Each row of a before or after table is a point. One or more steps were done to the points. Then noise was added and the rows were shuffled. The steps act on how far a point lies along the listed directions, d1 being the first. Name the steps. A step turns or swaps two directions, mirrors them in a line or flattens them onto one, adds a multiple of one to another, or multiplies one. Angles are multiples of 10 degrees, from the lower direction toward the higher: turns from -170 to 170, lines from 10 to 170 but not 90. Use the fewest steps. Two steps may share a direction if one is a turn and the other turns, adds or multiplies; they go together, in the order done. Otherwise the lowest direction goes first.
In the rows, 128 means zero.

Directions:
(1): [ 92 115]
(2): [115 164]
Before, 10 rows:
[[139  56]
 [ 90 141]
 [125 115]
 [122  92]
 [112  82]
 [106 115]
 [132 149]
 [142 121]
 [145 143]
 [163 101]]
After:
[[128 153]
 [144 114]
 [100 152]
 [157 154]
 [117 119]
 [ 86 113]
 [119 139]
 [ 96 164]
 [ 60 154]
 [133 105]]
Steps: turn d1 and d2 by 120 degrees

Directions:
(1): [108 144 175 117]
(2): [168 135 135  93]
(3): [128  77 144 122]
(4): [158 130 150 167]
Before:
[[109 157 102 126]
 [ 33 153 132 182]
 [118 126  99 124]
 [133 127 135  94]
 [ 99 118 120 137]
 [127 133 164 141]
 [ 86 140 152 121]
 [156 136  99 116]
 [175 130 140 148]]
After, 9 rows:
[[207  65 162  99]
 [141 138 162 142]
 [129  86 114 127]
 [ 93 147 156 128]
 [130 112 108 114]
 [171 114 136 147]
 [124 138 105 154]
 [ 89 121 111 124]
 [151 121 122 113]]
Steps: swap d1 and d4; turn d2 and d3 by -150 degrees

Directions:
(1): [161 128 149  83 104 139  98 101]
(2): [120 144  88 130 161 130 106  80]
(3): [148 135 135 126 127  73 166  99]
(4): [163  69 124 134 161 131 128 129]
Before:
[[ 99 125 101 147 132 120 137 131]
 [131 119 130 127 145 140 117 133]
 [150  97 108 117 140 139 107 111]
 [135 164 133 108 115 131 103  75]
 [138 120 151 108 127 164 104 138]
 [141 113 126 112 145 137 120 106]
 [ 94 144 133 139 105 183 105 170]
 [142 151 134  98 137  74 143  84]]
After:
[[149 155 151 101 104 121 113  84]
 [151 102 118 107 128 140 101 122]
 [146 113 137 109 141 135 123 114]
 [125 116 153 112 121 188  94 165]
 [168 150 152  94 125  22 180  67]
 [ 72 132 117 151 121 238  69 199]
 [101 126  93 141 134 121 129 114]
 [121 120 129 129 144 151 110 140]]
Steps: turn d1 and d2 by -30 degrees; multiply d3 by 2; multiply d4 by 0.7

Directions:
(1): [115 110  73 141 171 156 130 135 141]
(2): [127  91 101 123 125  80 118  91 103]
Before, 13 rows:
[[141 135 173 112  88 104 113 104 113]
 [ 86 138 101 150 169 212 136 164 179]
 [140 167 192 124 111 153 143 174 159]
 [138 178 189 143 118 182 134 168 159]
 [115 143  86 140 170 205 135 176 169]
 [135 153 134 132 139 157 152 156 148]
 [129 129 125 122 117 105 124 107 127]
 [140 163 182 128  84 130 122 145 133]
 [107 110 104 131 139 144 131 132 120]
 [128 124 102 125 119 149 129 141 148]
 [113 102  70 136 169 150 133 143 137]
 [120 103 131 121 111  85 126 103 101]
 [133 149 151 130 106 133 124 147 131]]
After (13 x 9):
[[134 140 144 126  98 124 128 147 129]
 [117 165 113 139 150 209 139 188 173]
 [136 120 160 110  94  92 115  93 105]
 [ 88 158 134 141 156 211 135 168 186]
 [118  92 114 118 116  92 125 101 102]
 [131 127 114 126 118 107 126 107 131]
 [113 115 104 131 135 156 136 135 126]
 [140 151 174 126  71 115 116 131 129]
 [148 165 203 122  98 131 138 164 142]
 [130 128 113 121 108 152 133 149 153]
 [145 178 198 142 106 162 138 162 142]
 [142 164 149 129 129 147 154 157 150]
 [118 111  77 139 167 172 134 154 146]]
Steps: turn d1 and d2 by -20 degrees

Directions:
(1): [114 116 127 130  84 134 147 117 103 162 151 188]
(2): [147 143 136  92 123 124 144 154 121 176 170  88]
(3): [166 136 193 168 136 154 148 127 113 130 124 130]
(4): [140  92 141 107 132 166 100 104 153 104 180 133]
Before, 8 rows:
[[137 130 116 110 124 139 118 135 137 111 156 124]
 [137 120 141 143 156 138 102 107 166  97 118 110]
 [142 124 138 122 154 112 117 128 142 116 137  89]
 [132 117 146 123 130 146 122 112 118 119 139 125]
 [145 118 131 154 141 141 107  97 147  81 130 133]
 [ 96 165 110 122  93  93 167 131 110 178  93 169]
 [ 75  91 138 190  79 156 117  77 120  80 128 249]
 [108 121  99 116 152 117 114 134 160 122 134 109]]
After, 8 rows:
[[150 152 174  94  81 137 175 169 102 223 232  95]
 [130 129 154 128 128 137 129 119 109 128 129 124]
 [105 101 118 135 138 144 115 110 157 117 149 158]
 [104 169  81  68 140  89 127 143 158 160 122  83]
 [127 117 154 155 108 144 135 104 130 141 128 175]
 [142 122 134 133 126 146 120 127 141  98 143 135]
 [147 123 149 159  97 137 143 110 115 140 156 167]
 [123 105 141 153 129 122 123 102 130 104 117 159]]
Steps: turn d1 and d2 by 120 degrees; turn d3 and d4 by -50 degrees
